Each row of a before or after table is a point. One or more steps were done to the points. Then noise was added and the rows were shuffled. The steps act on columns, c1 being the first. What was done? A step turns or swaps two columns, mirrors them in a line or flattens them onto one, adds a multiple of one to another, or multiplies or shifts one. Angles are multiples of 10 degrees, from the lower column toward the higher: turns from -170 to 170, lines from 10 to 170 but not 90. Use the fewest steps. Two steps may share a column if one is a turn and the other turns, adds or multiplies; they go together, in the order done. Otherwise the lowest column goes first.

Before (8 x 2):
[[  6 -66]
 [ 51 -43]
 [ 41  -4]
 [ 55 -20]
 [-54  55]
 [ 56  22]
 [-28 -15]
 [-22   4]]
After, 8 rows:
[[-42  34]
 [ 19  59]
 [-44  22]
 [ 39   4]
 [ 40 -77]
 [ 26  -8]
 [-61   1]
 [-36  55]]
Steps: turn c1 and c2 by 160 degrees

Before:
[[  4 -47 -11]
 [ 38  58 -42]
 [ 61  49  60]
 [-66  18 -28]
 [-26 -16 -33]
 [ 24 -42  24]
 [-63  24  33]
 [-43 -18  -4]
 [-60  29  30]]
After, 9 rows:
[[ 59  29  28]
 [ -5 -11 -46]
 [-25  23 -41]
 [ 26 -34 -15]
 [-59  62  46]
 [ 68 -27  19]
 [ 61  34  25]
 [ 45  -3 -18]
 [-37 -46  57]]
Steps: multiply c1 by -1; swap c2 and c3

Before:
[[  36  -64   -2   36]
 [ -12   34  -65  -39]
 [ -28   52  -31  -10]
 [  67   10   34  -28]
 [ -53   29  -58  -12]
 [  24  -15   37  -28]
 [  13  -15    0   45]
 [ -30   44  -75  -10]
 [ -42   16  -39  -24]
 [  36 -107   28   15]
 [  36    6  -27  -53]]
After, 11 rows:
[[  39   34   21   -4]
 [ -56   17  -14   24]
 [  45   23    6 -103]
 [  31  -12  -19  -70]
 [  10  -38   -7  -28]
 [  17   48  -41   24]
 [ -43   25  -50   46]
 [ -41   -7  -13   54]
 [  75   22   -6   19]
 [ -76    1  -24   32]
 [ -63   -4  -51   46]]
Steps: turn c1 and c3 by -30 degrees; turn c2 and c4 by 110 degrees

Before (9 x 6):
[[ 39 -35 -65  -8  -5 -95]
 [-68  31 -21 -14   7  30]
 [ 28 -15  13  27 -26 -24]
 [ -9  17   5 -17  40  20]
 [-41 -13 -26 -12  42 -11]
 [ 20 121  19  65 -55 -26]
 [-15  -5  19  54  22   0]
 [  8 -49 -31  19  22  37]
 [ 15 -66   5   2 -13   3]]
After (9 x 6):
[[-17  74  14  18  21  -5]
 [  5 -32   2 -29 -23  24]
 [-19  12   2 -60  -3 -20]
 [-33 -38  34  -8  41 -15]
 [ 13  22  -5  12  24 -35]
 [107  68   2 -74 -40  51]
 [-39 -57  -6  -5  -3   9]
 [ -6 -56  58  26 -98  -6]
 [-35  24  22  15  -1 -41]]
Steps: turn c1 and c2 by -50 degrees; turn c3 and c4 by -160 degrees; turn c5 and c6 by -80 degrees

Before, 9 rows:
[[-14  34 -27  15  47  53 -27  47]
 [-11 -50 -19 -39   3  -7 -71  31]
 [ 90  -2  62 -14  15   7  87  11]
 [  4 -26 -30  61  53   4 -26  29]
 [-20  62   2  34 -34 -22  80  33]
 [-59   2  38  56  34  44   0  20]
 [-34 -10 -25 -64 -12 -64  78 -43]
 [-17  28  -5 -11 -89  46 -49 -36]
 [  6  84   4   4  14 -25  -6  12]]
After:
[[ -34   -8   20 -104   -3  -43  -29  -27]
 [  84   32  -27  -39   22    2  -70  -16]
 [   6  -49  -69   16   22  -14    2   -5]
 [   2    3   31   66   60    4   -6   25]
 [ -59   16  -22   46   44   34  -26   31]
 [ -17   24   51   35    8   -9   64  -54]
 [ -17  -39  -17   51   53   36    3  -18]
 [ -19  -41  -56   -2  -25  -13  -96    8]
 [ -11  -20  -18    0  -79   36   58   14]]
Steps: multiply c3 by 0.7; turn c2 and c3 by -130 degrees; turn c4 and c8 by 130 degrees; turn c4 and c7 by 150 degrees; shift c5 by 10; multiply c6 by 0.7

Before:
[[ 10  19 -85 -16 -30  35 -83 -83 -14]
 [ 29 -66  76  26  17  43  -9 -41  -1]
 [  7 -50 -57 -42 -42   8 -56 -33 -21]
 [ 34  36 -13 -18 -33 -86 -24 -53  53]
 [ 35 -10 -30  36 -46   6 -24 -25 -35]
 [-29 -24  87  23  12   2 -16 -33 -44]
 [ -9  44  -3 -41 -55 -13  -9  -9  86]
 [-14  -9 -68  17 -46 -12 -93 -40  33]
 [ 12 -25  60  33  74 -14  46   1   0]]
After, 9 rows:
[[ 15 -41 -42  47 -12 -15   7  -9  35]
 [ 75 -27 -40  29   3  29  52 -50  18]
 [-37  41  41 -58 -58  38  43 -37   2]
 [ 10  17 -63  -3  48 -19 -35 -36   8]
 [ -6  23  42 -17 -75 -33  35 -31 -14]
 [ 10  28  93 -17 -31   9  48  -7   3]
 [-33 -16 -55  22  74   7  40 -93  -7]
 [ -8 -31 -70 -55  34   4  -1 -36 -11]
 [ -4  40 -54   0  12  43  15 -19  -5]]
Steps: turn c1 and c6 by 90 degrees; mirror c2 and c4 in the line at 50 degrees; turn c3 and c5 by -70 degrees; add -1.5 times c8 to c7; multiply c9 by 0.4

Before (9 x 11):
[[ 36 -18 -24 -38  32  -4  72 -79 106 -18 -10]
 [-32 -13   7 -47  25 -52   6  46  23 -44 -46]
 [-57  30 -42  95 -38  10  -5  36 -41 -38   8]
 [ -5 -58 -20  41 -33  22  27  43  -1  36  28]
 [ 25 -47  -1 -15  14 -41 -60 -31  18 -39 -25]
 [ -5 -10   7  71 -18 -32 -69  34   6  36 -61]
 [  8 -25 -18 -10   1 -60  27 -18   1  10 -47]
 [-15 -61  77 -11  21  10  -4  13 -73  29 -63]
 [-95 -39 -57 -34 -34 -34 -22  20  38 -14 -50]]
After:
[[-44  31 -20  41 -61  24   6 -41  20  -3 -47]
 [ 58  32 -42  89   0  18  38 -27 -15  31  22]
 [-14   7   9  71 -18  43 -20  11 -66 -70  14]
 [-39  39  75 -12 -15   4  67 -14 -21 -67  16]
 [ 11 105 -62 -36 -23  36 -39  17 -14 -25  49]
 [-57   5   0 -18 -22  -7 -24  45 -60   7  50]
 [-22   6 -18 -11 -17  15   0  60  31 -43  25]
 [  7  35  10 -44  29  68 -26  22  11 -11  61]
 [-36 -17 -22 -33   8 -61 -92  40  90   6  12]]
Steps: turn c1 and c2 by -120 degrees; add 0.7 times c1 to c5; turn c6 and c8 by -120 degrees; turn c7 and c9 by 80 degrees; turn c10 and c11 by -130 degrees

Before:
[[ 14 -73  -1  74 -17 -12 -16  19 -40 -16 -29  53]
 [-10 -57 -36  43 -22 -49 -80 -14 -39  36 -15  70]
 [ 32  -8  45 -70  -6  -9   3  62  48 -49  52   0]
 [  8  -8  30  52 -23 -26  10 -66  11  -4 -21  82]
 [-28 -46 -57  46  -7 -19  15 -23  13  -9  -7  65]
 [ 18  -3  33 -27 -27  48  56 -34  -7  -1  62  21]
 [ 37 -18  60 -62  45  41  34  -3  58  -3  33 -40]
 [-52 -61  17  61  -8 -43   0   7 -20  41  -5  90]
 [ 52   1  37 -34  78  -7  -6  51  15 -46  94  -6]]
After, 9 rows:
[[-23 -80  22  71 -11 -10  25  16  17  15 -38  57]
 [ 24  -1 -36 -18 -22  35 -53 -36  21  11  57  26]
 [ 63 -19 -46 -51  40  41 -37   0  -6  25  31 -49]
 [ -2 -12 -17  62  -2 -19 -16 -64   9  33 -12  91]
 [-30 -51  22  35  -4 -61  79 -10 -19 -39 -15  64]
 [ 52  -4  -6 -53  -7  13  -5  65 -20  61  57  -1]
 [ 59  -1   3 -13  81   9  -2  50  -9  52 104 -20]
 [-70 -68 -22  35   6 -46   6  10  17  -5 -12  89]
 [-48 -38  51  34   5 -15 -12 -27   1 -25  -5  53]]
Steps: turn c1 and c4 by 20 degrees; turn c6 and c10 by 20 degrees; turn c3 and c10 by 140 degrees; turn c5 and c12 by -10 degrees; multiply c9 by 0.4; turn c7 and c9 by 160 degrees

Before:
[[ 36 -11 -44   5  56   6 -66 -22  62  34 -53  72 -31  63]
 [-27 -52   3 -35   7   1  42  31   8  37  29 -46   0 -12]
 [-28 -15 -31  32 -15   0  39 -23 -49  41  41   4 -53 -45]
 [-14 -45  -6  59 -63 -14  14  29  26 -31 -59  36  10 -36]
 [ 22 -21  27  44  -4  78 -44 -45  68 -26  55 -39   8 -15]
 [-12  25  -5 -13  36 -29   2  -8 -12 -57 -15  59 -40 -38]
 [-41 -18  14  50 -30   3  52 -47  58 -34 -67 -53 -35 -42]
 [ 19 -55 -56 -55  14  18 -31 -17  61  46 -33  41  53 -18]
 [-49 -14 -76  44   5  10  39  64 -36 -10 -48  -4 -45 -40]
 [-29  26  -1 -48 -56  59 -44  36 -38  14  35   4 -20 -20]
 [-21 -37  18  67  41  20 -44 -54 -39  35 -20  -3  69  17]
 [ 55 -11 -69 -17  -1   6 -71  35  -9  47  -9 -35 -10  18]
 [-28  50 -81  -8 -20 -14 -21 -40  -1  37  14  76  50  57]
 [ 32  32 -35  61 -24  57  43 -42 -63 -27   1  61 -21  20]]
After, 14 rows:
[[-25 -38 -78  -4 -18  16 -22  43 -34  33 -18  79 -80  11]
 [ 44   6  -3 -50 -53  43 -46 -60 -43  18  22   7   7 -58]
 [ 64 -22   7  49 -33 -33  52  60  62 -35  50 -55  20 -80]
 [ -4  17 -35  62 -24  48  44  29 -67 -31  49  59  53 -21]
 [  5  18  -3  60 -62 -60  17 -10  47 -30  27  31 -23 -74]
 [-75   6 -54 -59  16  -4 -35  14  77  42  39  45 -49 -61]
 [  8 -27 -43   2  54 -23 -64  32  59  35  38  72  63  29]
 [-36  17 -68 -16  -4 -20 -69 -30  -3  44   9 -33  43 -22]
 [ 23  34   3 -39   9  11  41 -34  38  38 -24 -43 -19 -53]
 [-26 -29  32  43  -4 100 -46  15  64 -22  29 -36   4 -60]
 [ 84  39 -73  39   1 -47  33 -51 -22  -8  39  -7  24 -78]
 [-52  52  20  73  40  15 -45  55  -7  34  31  -7 -99 -23]
 [ 57 -13  -6 -15  39 -27   3  15 -23 -59  -7  60  45 -80]
 [ 71  44 -30  30 -13  30  39  12 -24  42 -28   5  50 -80]]
Steps: multiply c13 by 1.6; turn c1 and c13 by 140 degrees; mirror c2 and c9 in the line at 110 degrees; turn c6 and c11 by 130 degrees; turn c6 and c8 by 160 degrees; shift c14 by -40

Before, 12 rows:
[[ 71  68   8 -35  -1  17  11  49  47  -8 -21   1 -40 -13   9  38  -7 -93]
 [ 22   2 -10 -40  57   8  12 -29   0  20 -30   1  13  -3  35  27  25  30]
 [ 64 -10  22  10  44  13 -50  28 -37  14   8   6  26 -29 -41  18  -1  -2]
 [ 62  35  21 -38 -11 -43 -31  27  -2  54 -13  14  56 -41 -29  35 -21  36]
 [ 27 -28  12 -40 -16  45  16  65  52   5 -19  12 -29  -8 -28 -12  -8  21]
 [ 11  -1 -11 -12 -16  23  14  28  -9  10  -9 -72 -17   6 -17  19 -72 -31]
 [ 13  23 -60 -12  32  18  24   2  48 -30 -31  13  17  27   4   7  25 -89]
 [-19 -34  17  12   8 -11  -7  33  15 -14  39 -62 -14   2 -23   3   7  42]
 [-67  26 -65   1  54  -5 -39   6  34 -90  50 -30 -37  21 -39  64 -32  25]
 [ 13 121  11 -49 -13  -6  -7  19   1 -74  21  25 -30 -12  -4  20 -25 -37]
 [ 62  -1  71  -7  32  33  15  -5   6 -35 -40   8   4 -12 -21  65 -25 -39]
 [ 18  14 -18  34  -2 -49 -21  26  48 -47   2  22 -82  17   4   6 -32  19]]
After (12 x 18):
[[  46   40   18   13   41   14   -6  -16   16  -16   -1  -63   -9    4
     4   -3   17   40]
 [ -46  -19   -9  -52  -23    4   13   12    2   17  -59    6    2    0
   -30   34    3   30]
 [   6  -14  -20   43    2   -5  -22  -31   48  -49    2   22  -71   20
     5  -34   -9   26]
 [  73   -5  -68   20   58   63  -39   42   34  -88  -46  -26  -65   19
    50   41  -28   -3]
 [ -40  -16   19  -22  -13  -60  -24  -63   -1   55    7   13   32  -42
    39   62  -43   61]
 [   0 -108    9  -27   18   33   -1  -29    2  -76   10   29  -34  -17
    62   -1  -46  -47]
 [  29   37   13  -33  -25   49   23  -62   49    4   18   14  -24   -5
     8  -25  -28    4]
 [  14    7  -13   28   -8    4   17  -37   -2    5    9  -70  -26    7
    10   14  -65  -32]
 [ -10  -17  -64  -25  -25    4   27  -10   52  -31  -40   17   13   29
    11   17   12  -93]
 [ -70   11   75    6  -31   38   11  -30    1  -36  -42   10  -33  -15
    21   57  -26  -57]
 [ -39   28   15    9   17    1  -48  -64  -34   16  -40    9   12  -32
    28   32    0   -2]
 [ -30  -60    8  -21  -25  -10   12  -84   46   -8   -2   -4  -55  -14
    28   16  -24  -95]]
Steps: turn c1 and c8 by -140 degrees; multiply c1 by 1.3; turn c2 and c15 by 150 degrees; turn c4 and c17 by 30 degrees; turn c5 and c11 by -80 degrees; add -0.7 times c10 to c6; turn c6 and c18 by -20 degrees; turn c13 and c16 by 30 degrees

Before, 10 rows:
[[ 26  15 -11 -87  50  -4 -19  22   2 -20  19 -26 -10  -3   8  17 -10 -19
   27  -3]
 [  4  10 -15  15 -12  35  -2  32   7  16 -25 -24  14  34 -26  15 -14 -10
    0   1]
 [ -8  16 -16  24 -24  -8 -16   4  12 -17 -12 -26  -6  29  -1  -6   2  -9
    2  -3]
 [  9  12 -11  12 -17   3   9   5  14  22 -60 -11  -8  41   8   1 -15   9
   -1  -1]
 [ -7 -43  42   3  -8 -12 -11   4   7 -19  16 -25   5  36   5  -1   0  14
    5  -4]
 [ -6  17 -17  10  17 -11 -13  -1  13   8  10 -13   2  18 -14   9 -12  -7
    5  -8]
 [ -7  11   0  21 -18  -7  42   5 -15  -6  11  32   8  24   6  12 -14   7
    8  23]
 [  3  16  20  21 -17 -12 -10   9 -10  26  18 -28  -5  35   8   9   0  -8
    0  -4]
 [ 11   5 -19  15  20 -11 -11  39  20 -20  -2 -12  14  -3   7   5   0 -11
    1  -1]
 [  1  15  -8   6  17  -6 -16  37  18 -19   9   7  20  22   7 -13  -3  -6
   28  -1]]
After, 10 rows:
[[ -10    7  -15    2   16  -12  -13   -3   13    3   21  -13    2   12
    -5   -7    6  -17    5   -3]
 [  -1    2   -9   -1   20   -7  -13   39   20  -18   18    7   20   24
     9    7  -11    4   32  -14]
 [  22  -21   -9   -3   50   13  -24   23    0  -17   37  -27  -10   -4
    19  -11   19   -7   27  -20]
 [  -1   21   -3    2  -16  -10   40    4  -16   -7   22   33    6   23
    -2   -6    7    9    8   19]
 [  -1   26   21    2  -17  -16  -10    9   -7   27   37  -24   -5   34
    11  -13  -12    4    1   18]
 [  -9  -37   42   -1   -7  -13   -9    6    9  -18   31  -27    3   39
   -10   -9  -17   14    7  -17]
 [ -13   33  -15    1  -23  -10  -14    6   11  -15  -23  -26   -5   27
     4   -3  -19   -4    5  -16]
 [   2   17  -13   -4  -11   32    0   33    7   17  -51  -23   15   32
   -10  -14    4  -25    1   11]
 [  11   -8  -19    1   22  -11  -16   39   21  -18   -2  -13   13   -2
    11   -4    6   -3    1  -16]
 [  11   23  -12    0  -18    1    8    6   15   25 -121  -11   -8   41
    -2   -3   -4   12    0   12]]
Steps: turn c1 and c7 by -10 degrees; add -0.7 times c5 to c2; flatten c4 and c6 onto the line at 100 degrees; add 0.7 times c10 to c20; multiply c11 by 2; add 0.5 times c14 to c17; turn c16 and c17 by 150 degrees; turn c15 and c18 by 50 degrees
